Each wall is flat, endless, passes through zero and stands at right angles to its row. A trip goes straight from one point to another. Which walls does it cross, in order?

Walls:
(1): [-11  51]
(2): [-13  23]
(3): [ 13 -58]
Trips:
[-47  17] to [-23  56] -> none
[37 -1] to [-35 -32] -> none

Walls:
(1): [ 30 -24  24 -33   0 -33]
(2): [ -7 -35   4  19 -41  -5]
(3): [-28  -8 -19 -16  12  65]
Trips:
[ 34 -37  -9 -16  28  29] to [-14   9  47   7  11  37] -> 1
[-15   9 -33  41  46   0] to [ -7 -35  18 -49 -18   5] -> 1, 2
[-38  67  -4   7 -11 -15] to [-46 -21 -50  13 -26   3] -> 3, 2
[ 11   7   6 -50  11  41] to [-9 24 20  8 -8 15] -> 1
[ 29  -5  10  27 -28 -46] to [-46  23  -5 -26  23 -45] -> 2

Walls:
(1): [ -3  20 -22  28  33 -28   6   6   3  28   8]
(2): [-26  52  25  59  -5 -17 -30 -65  36  17 -12]
(3): [ 34  11 -17  11 -47  27   2   6   9 -32  41]
(4): [ -6 -26   8 -42 -23  18 -23 -10 -46 -32  21]
(5): [ 18  30 -33  42  14  -8  -5  36  12  29  -3]
(6): [ -7 -14  -2  -3  27 -48   7 -27   7 -22  -7]
(7): [ 6  4 56 -5  9 28  9  6 11 26 36]
(8): [ 18  10   5   6  17 -24  20 -21 -12 -27 -23]
Trips:
[ 24 -29 -23  44   6 -25  -5 -24   3  -5 -25] to [-33  62 -14  -8   0  41  14 -52 -11  26  -4] -> 6, 7, 5, 8
[ 11 -15  31  14   2  -5  35  24  -7 -58  -5] to [-11 -73  37  58   3  18 -16  -3  19 -16   2] -> 2, 8, 3
[  0  12   4   9  -3  47 -23 -29 -28 -16  10] to [-50  54 -17  -7   5  -5  60  -5  -9 -45 -32] -> 8, 7, 6, 3, 4, 1

Walls:
(1): [-65 -28   6  46 -21   8  13  38 -40   6 -14  -4 -10   1   4  43   6  18]
(2): [ 17 -13  -7  12   1 -22 -11  40 -51 -21 -53  39   8  -4 -47  17 -53 -23]
(3): [ 18  43   0  -1 -17  48  11   0  12   2  34 -26 -32   2 -33  18 -22 -29]
(4): [-10 -63 -13 -61  29   6 -15  42  -7  15 -17   6   2 -27 -57 -17 -43  -5]
(5): [-25 -22  12  34  25 -29  -5 -37   7  10 -10  17  16 -20 -14 -27  35  -1]
(6): [ 12  48  13   3 -26   8 -27  37  24 -34  -3 -46 -10 -29  17  13 -13  57]
(7): [  7 -38 -14   0  42   8  30 -21  12 -20 -17  -2 -58  44 -31  -4 -28   7]
Trips:
[-48  11   4  14  20  45 -54  50  23 -34  25  52 -42  58 -18  -3  48  -7] to [ -9   9  43  34 -17  -3  25  -5  28  25  22   9  -9  27  -2  -2  31 -35] -> 5, 7
[-12  15  28 -37 -12  -4 -24  27 -36  43 -29   1 -16  47 -30  13  16 -12] to [ -8  -5 -17  40  -8 -28  -5  41 -40 -31 -32  42  -6   2   9  18   6  38] -> 3, 6, 4, 5
